Each row of a before or after table is a point. One or more steps were done to the points. Then noise was added and the rows were shuffled. The steps act on columns, c1 being the first. What was done? A step turns or swaps two columns, mirrors them in a line or flattens them onto one, adds a multiple of one to another, or multiplies or shifts one. Angles are multiples of 10 degrees, from the lower column toward the higher: turns from -170 to 170, lines from 10 to 170 but not 90. Use the fewest steps. Two steps may share a column if one is a turn and the other turns, adds or multiplies; they go together, in the order done. Otherwise the lowest column goes first.

Before (8 x 2):
2.2 -2.4

0.3 -0.1

-7.1 0.8

-0.7 -1.5

-1.1 -0.4

-1.3 -4.9

-3.0 -1.6

-6.4 3.7
After (8 x 2):
1.1 -3.3

-0.1 -0.4

4.8 -1.4

2.7 1.8

2.8 6.7

0.1 7.2

1.0 0.8

1.7 -0.2
Steps: mirror c1 and c2 in the line at 120 degrees

Before, 10 rows:
-3.4 -0.8 7.2 -0.8

-2.2 -2.2 0.5 0.7

1.3 6.3 -1.1 -4.8

3.5 1.6 0.8 -4.9

0.4 0.8 1.8 1.8

-2.4 -4.1 3.5 1.2

-4.3 -2.9 9.0 -6.7

-0.3 3.0 1.7 -5.7

1.2 -0.3 1.9 -0.7

2.1 -1.6 1.2 1.8
After (10 x 4):
1.7 2.6 -0.1 0.0

-2.4 1.2 -0.5 0.4

1.7 4.5 0.9 -0.9

3.2 1.4 3.3 -3.9

-0.3 -6.5 1.9 -2.3

0.8 -2.8 3.4 -4.2

-1.3 0.0 1.2 -1.3

3.6 3.6 7.0 -8.3

-3.1 -2.3 2.8 -3.2

-0.2 -0.9 0.0 0.1
Steps: turn c1 and c2 by -170 degrees; flatten c3 and c4 onto the line at 130 degrees

Before:
-2.7 -2.4 1.3 -3.6 0.6 -2.1 2.7 1.1

-1.1 1.8 0.2 -2.8 8.8 3.4 -1.8 -3.0

3.5 -4.5 5.8 -5.7 2.8 3.1 0.0 -1.3

1.5 5.3 4.1 -1.7 3.5 4.5 -3.8 -1.0

-4.6 -3.9 -3.0 -4.9 5.4 2.6 2.8 4.8

5.6 2.7 0.8 3.1 1.3 1.5 0.7 -1.0

-0.6 0.4 2.6 0.9 4.3 -1.2 0.1 4.9

-5.7 0.1 4.5 0.3 2.4 2.3 -5.0 -0.4

1.4 -0.9 -2.3 -2.8 4.6 -0.5 -1.7 1.2
After (9 x 8):
3.4 -4.5 0.6 -5.8 -6.3 3.1 0.2 1.3

-5.7 0.0 0.4 0.3 -5.0 2.2 -0.1 1.5

-0.6 0.4 -1.9 0.8 -2.0 -1.3 0.0 6.5

-2.5 -2.4 -0.9 -3.7 -1.0 -2.1 0.2 1.2

-1.1 1.8 7.3 -2.8 -2.8 3.5 -0.1 4.9

1.7 -0.9 2.8 -2.8 1.6 -0.4 -0.1 4.2

5.3 2.9 1.3 3.3 -1.3 1.4 -0.2 0.6

1.4 5.1 1.6 -1.7 -4.7 4.7 0.0 2.0

-4.6 -3.9 0.7 -4.9 2.8 2.7 0.0 7.3
Steps: turn c5 and c8 by 50 degrees; turn c3 and c5 by -110 degrees; multiply c7 by 0

Before (14 x 12):
-4.0 2.3 -0.6 4.8 -3.3 2.6 3.8 0.8 2.8 3.5 -1.4 -0.2

-0.8 -1.7 -1.3 4.1 0.4 1.5 -1.8 3.7 1.8 3.8 3.1 -0.3

-1.2 3.8 4.9 -2.0 -1.4 -0.7 2.4 0.7 -0.1 4.6 1.1 1.7

2.2 6.5 1.9 6.6 -1.5 0.1 1.7 -5.5 -0.7 1.3 -1.6 3.4

4.1 -2.5 0.1 -3.3 -5.1 -2.0 2.0 -4.9 3.3 3.5 0.7 -2.0

-1.6 3.9 -3.5 0.3 3.4 -4.8 0.3 -4.7 5.3 -1.4 -7.0 -3.0

4.6 1.4 0.5 6.4 -6.2 -3.5 4.3 -1.6 -2.4 4.9 0.1 -0.6

0.0 -1.9 -3.4 -2.6 -1.1 -2.1 -2.8 -2.1 2.8 -1.2 -0.4 4.7

3.0 -0.7 -1.7 5.7 -0.1 4.1 -2.2 2.6 -3.8 -3.5 -5.2 3.2

2.5 -2.1 2.0 0.0 -0.5 -1.7 4.3 -3.4 5.5 -3.9 -0.6 0.8

-4.0 3.5 0.1 -0.2 3.1 -0.9 3.3 -4.5 -2.5 4.1 1.6 -2.6

-1.9 -2.8 3.3 -2.8 -5.7 -4.7 -4.0 -2.7 -3.7 3.1 0.6 -2.8

-0.2 5.6 -1.7 6.3 -3.9 -3.5 2.5 2.9 -4.3 -3.0 -3.4 -2.7

-1.7 3.3 1.2 -1.6 -3.4 1.6 -3.2 -3.3 -1.9 3.1 1.9 -3.9
After, 14 rows:
-3.6 1.6 0.2 -0.3 3.4 -0.5 3.6 -4.5 -2.9 3.9 0.5 2.8

-4.0 0.6 -0.5 4.8 -3.4 -2.2 3.8 0.7 2.9 3.4 -1.4 -1.5

-0.3 -1.7 -3.4 -2.3 -1.2 4.4 -2.7 -2.5 3.1 -1.6 1.8 -3.3

-0.7 -4.0 -1.0 4.3 0.2 -1.1 -1.5 3.8 1.8 3.7 2.0 -0.5

0.2 7.0 -1.8 6.5 -4.2 2.0 2.3 3.1 -4.0 -2.6 -4.6 3.8

-2.1 -4.1 3.3 -2.5 -5.7 3.0 -3.8 -2.6 -3.8 3.1 -0.6 4.8

-1.8 4.8 -3.4 0.3 3.6 2.6 0.8 -4.6 5.5 -1.4 -8.9 4.7

4.5 -0.8 0.1 6.5 -6.3 2.4 4.3 -2.0 -2.0 4.8 -0.2 2.3

2.0 -0.5 2.1 0.1 -0.3 1.8 4.6 -3.5 5.5 -3.8 0.1 -0.1

-1.5 1.6 1.1 -1.1 -3.5 -3.6 -3.1 -3.1 -1.5 3.2 -0.2 2.8

-1.6 1.8 4.8 -1.8 -1.5 1.8 2.4 0.7 -0.2 4.4 2.0 -1.1

3.0 0.7 -1.5 6.2 0.6 -2.1 -2.3 2.6 -3.6 -3.6 -3.8 -4.8

3.6 -4.3 0.3 -3.1 -5.1 1.1 1.9 -4.9 3.3 3.4 -0.5 2.7

2.1 6.2 1.9 6.6 -1.5 1.5 1.8 -5.7 -0.6 1.3 0.2 -2.9
Steps: add -0.5 times c10 to c2; add 0.5 times c12 to c11; turn c6 and c12 by -150 degrees

Before (8 x 18):
-2.0 3.1 8.9 -2.8 -2.1 3.9 0.1 0.5 -3.3 3.9 2.0 0.7 1.4 0.7 -5.9 -1.1
 0.2 -1.0

2.4 3.0 7.4 -2.6 -3.7 2.4 -4.7 -1.0 0.7 3.5 4.1 -1.2 -1.1 3.5 -3.0 2.0
 2.5 1.9

2.9 2.3 3.7 -6.2 -2.0 2.0 -3.0 0.9 1.0 2.8 3.3 1.5 2.6 3.7 -1.9 2.0 0.4
 -3.5

-5.2 4.3 0.2 3.3 -2.8 -2.0 -0.7 3.2 1.1 -4.5 -5.0 4.8 -0.1 0.0 0.9 -1.0
 1.6 2.9

1.0 -5.1 1.8 2.3 0.2 -1.0 1.7 -2.5 -0.2 0.9 -2.4 1.0 -2.4 1.5 5.3 1.0
 -3.0 8.0

-2.4 3.4 0.3 -5.0 -6.4 0.6 -3.0 -0.1 -0.9 5.1 1.9 -1.2 4.5 1.3 -7.0 4.1
 4.8 1.1

1.7 -3.0 -3.2 2.1 0.9 1.3 1.7 -2.5 5.0 2.5 -2.1 -1.3 -1.1 0.0 7.9 -3.9
 0.4 7.3

1.4 5.7 0.5 0.7 -6.8 -1.1 3.5 2.2 1.2 -1.9 -5.1 -0.2 1.7 -0.3 -0.8 -1.5
 0.5 0.1
After:
-2.6 3.3 7.4 -3.0 -3.2 2.7 -4.7 -1.2 0.8 4.2 1.6 -1.4 -0.2 3.8 -1.8 1.8
 2.3 2.2

4.8 4.2 0.2 3.2 -2.9 -2.1 -0.9 2.9 1.0 -3.0 -5.0 4.3 1.1 -0.3 3.4 -1.1
 1.7 3.3

1.8 3.5 8.5 -2.7 -1.9 3.8 0.2 0.8 -3.1 7.5 -0.2 1.0 2.7 0.5 -0.1 -0.9
 0.4 -1.3

-1.1 -5.2 1.8 2.3 0.4 -1.2 2.0 -2.5 -0.2 -4.5 -3.0 1.4 -1.4 1.8 -3.8 1.0
 -2.8 7.5

-1.3 -3.0 -2.8 1.9 0.7 1.5 1.5 -1.9 4.7 -5.5 -1.2 -1.4 -0.4 0.1 -6.5
 -3.9 0.8 7.1

2.5 3.3 0.0 -5.1 -6.1 0.7 -3.2 -0.3 -0.9 8.5 2.2 -1.4 5.4 1.4 -1.0 4.3
 4.5 1.1

-1.4 5.9 0.5 0.4 -6.9 -0.9 3.6 1.9 0.8 -0.3 -5.3 -0.2 2.5 -0.3 2.3 -1.6
 0.2 -0.4

-2.7 2.0 3.8 -6.2 -2.1 1.8 -2.9 1.3 0.5 3.0 2.4 1.2 3.4 3.7 -1.5 1.8 0.4
 -3.7
Steps: multiply c1 by -1; add -0.3 times c3 to c11; mirror c10 and c15 in the line at 150 degrees; shift c13 by 1.0

Before:
5.1 3.7 2.5 -3.1 0.5 -1.0 -1.5 1.3 -0.2 4.2 5.4 -5.0 -3.1 -5.1 -0.8 -0.7
 1.2 0.4 0.8 4.0 3.2 -0.5 3.2 -1.0

-1.5 -1.6 6.5 -4.1 -1.4 -1.3 5.9 -0.3 -1.6 1.5 3.8 3.3 4.3 -3.6 -0.2 6.2
 6.1 -1.5 0.0 2.6 4.1 -2.9 3.1 -1.7

1.9 -1.6 -3.7 -9.5 0.6 -3.6 4.6 0.9 -2.0 -0.4 3.3 1.7 0.4 1.4 2.7 1.8
 -1.1 -0.7 0.4 0.2 3.3 2.5 -4.4 -1.8

-0.8 -2.7 3.5 1.2 -5.7 0.1 -2.1 0.0 -5.2 5.3 -3.4 5.3 -1.5 2.7 -2.6 1.4
 -3.0 3.1 -0.3 0.1 5.7 0.9 3.5 -3.7

-0.2 0.7 1.9 -2.1 3.1 4.7 3.4 -4.6 0.9 -2.1 -4.3 3.0 1.1 -2.2 -0.7 -3.7
 1.2 3.1 -5.1 3.2 -1.1 1.5 -2.6 1.1

-4.1 -2.4 5.4 -2.6 3.2 -2.3 -1.5 -5.3 4.0 1.5 -1.7 -2.5 2.7 -0.3 -1.4
 -2.6 -1.4 1.7 -1.4 2.5 -1.6 -2.4 4.1 2.7

-1.8 -0.1 3.1 -4.3 3.0 5.1 -0.6 -2.9 -5.2 6.3 -0.9 1.9 0.7 -4.2 2.3 1.4
 6.2 4.1 1.0 0.9 -4.6 -2.0 -3.8 -2.8

1.2 -0.8 -3.6 -0.8 -5.7 -1.1 -1.9 3.2 3.8 0.2 -2.5 -0.8 4.0 2.1 -5.1 0.3
 -3.5 0.7 -0.4 2.8 0.6 4.1 4.0 5.9
After, 8 rows:
4.9 3.8 2.5 -2.7 0.5 -0.9 -1.6 1.3 -0.6 3.9 5.3 -4.9 -3.0 -5.3 -1.8 -0.8
 1.2 0.3 1.0 3.7 2.9 -0.9 2.9 -1.3

-0.9 -2.7 3.7 1.1 -6.0 -0.1 -2.2 0.2 -4.9 5.1 -3.7 5.6 -1.1 2.4 -7.1 1.6
 -3.1 3.2 -0.3 0.0 5.7 0.8 3.4 -3.4

0.0 0.3 2.1 -2.7 3.0 4.9 3.2 -4.8 1.0 -2.2 -4.4 2.9 1.1 -1.9 -5.2 -3.6
 1.0 3.0 -4.9 3.0 -1.0 1.3 -2.9 1.2

-4.3 -2.4 5.4 -2.5 3.3 -2.1 -1.5 -5.2 3.9 1.6 -1.7 -2.6 3.0 -0.4 -4.2
 -2.7 -1.7 2.1 -1.6 2.1 -1.4 -2.5 4.1 2.8

0.7 -0.6 -3.7 -0.4 -5.8 -1.1 -1.6 2.8 3.7 0.1 -2.5 -0.7 3.9 2.6 -6.1 0.8
 -3.3 0.7 -0.3 2.3 0.4 4.2 3.7 6.0

-1.0 -1.6 6.5 -3.8 -1.9 -1.2 5.7 -0.1 -1.4 1.2 4.1 3.6 4.0 -3.7 1.6 6.0
 6.0 -1.4 -0.2 2.4 4.0 -2.8 2.9 -1.9

1.8 -1.7 -3.3 -9.8 0.8 -3.8 4.5 1.0 -1.7 -0.6 3.3 1.5 0.3 1.0 3.9 1.9
 -1.0 -0.9 0.5 0.3 3.0 2.2 -4.4 -1.8

-1.8 -0.2 3.1 -3.9 3.3 5.6 -0.5 -2.7 -5.2 5.7 -0.9 2.2 0.7 -4.5 -4.1 1.5
 6.2 4.7 0.8 0.8 -4.9 -2.0 -4.3 -3.0
Steps: add -1.5 times c18 to c15
